Each row is a point. To make a cloud, some directions were put in groups of two or more. Within a group, all points are equally far from the middle, so they leave a hole (a ring in 2 directions, a hollow ball in 3). The other directions are filled evenly. Then the cloud was stretched, turned, moved and blurred a little. Count the holes, and give their numbers of directions, smallest first.

Cloud, 22 rows:
0:  0.09 -0.49 -0.27
1: -0.06  0.31 -0.15
2: -0.22 -0.06 -0.40
3: -0.24  0.27  0.12
4: -0.08  0.33 -0.03
5:  0.03 -0.55 -0.14
6: -0.24  0.10 -0.33
7: -0.35  0.11  0.18
8:  0.12 -0.52 -0.20
9:  0.26  0.10 -0.24
10: -0.41 -0.23  0.04
11: -0.37 -0.26  0.13
12:  0.27 -0.40 -0.19
13:  0.23  0.15 -0.23
14:  0.10 -0.46  0.19
15: -0.33 -0.35 -0.17
16:  0.00 -0.46 -0.33
17:  0.25  0.20  0.03
18:  0.15 -0.53 -0.04
19:  0.32  0.10  0.08
20:  0.28 -0.43 -0.03
21: -0.19  0.26 -0.18
Holes: 1 (3)

Cloud:
0: -0.02 -0.23 -0.38 -0.28
1: -0.55  0.27  0.04  0.05
2:  0.42 -0.10 -0.37 -0.03
3:  0.15 -0.43 -0.20  0.12
4:  0.34 -0.38  0.09 -0.14
5:  0.08 -0.15 -0.43 -0.25
6:  0.21  0.40 -0.10  0.03
7:  0.47  0.27  0.06 -0.02
8:  0.53 -0.07  0.18  0.31
9:  0.02 -0.01 -0.50 -0.17
10:  0.14  0.20  0.17  0.40
11: -0.38  0.39 -0.22 -0.07
12: -0.08 -0.34  0.11 -0.16
13:  0.25  0.06  0.48 -0.09
14:  0.07  0.25  0.19 -0.31
15: -0.45  0.24 -0.34 -0.11
16: -0.36  0.42 -0.14  0.07
17: -0.10  0.21  0.47  0.15
18:  0.50  0.23  0.26  0.15
19:  0.31  0.12  0.17 -0.29
20: -0.37 -0.21 -0.34 -0.08
21:  0.34  0.07 -0.29 -0.20
22: -0.34 -0.03  0.31  0.02
23: -0.20 -0.05 -0.52 -0.04
24:  0.09  0.15  0.18 -0.34
25: -0.15 -0.15  0.20 -0.26
26:  0.49  0.22  0.01 -0.07
Holes: 1 (4)
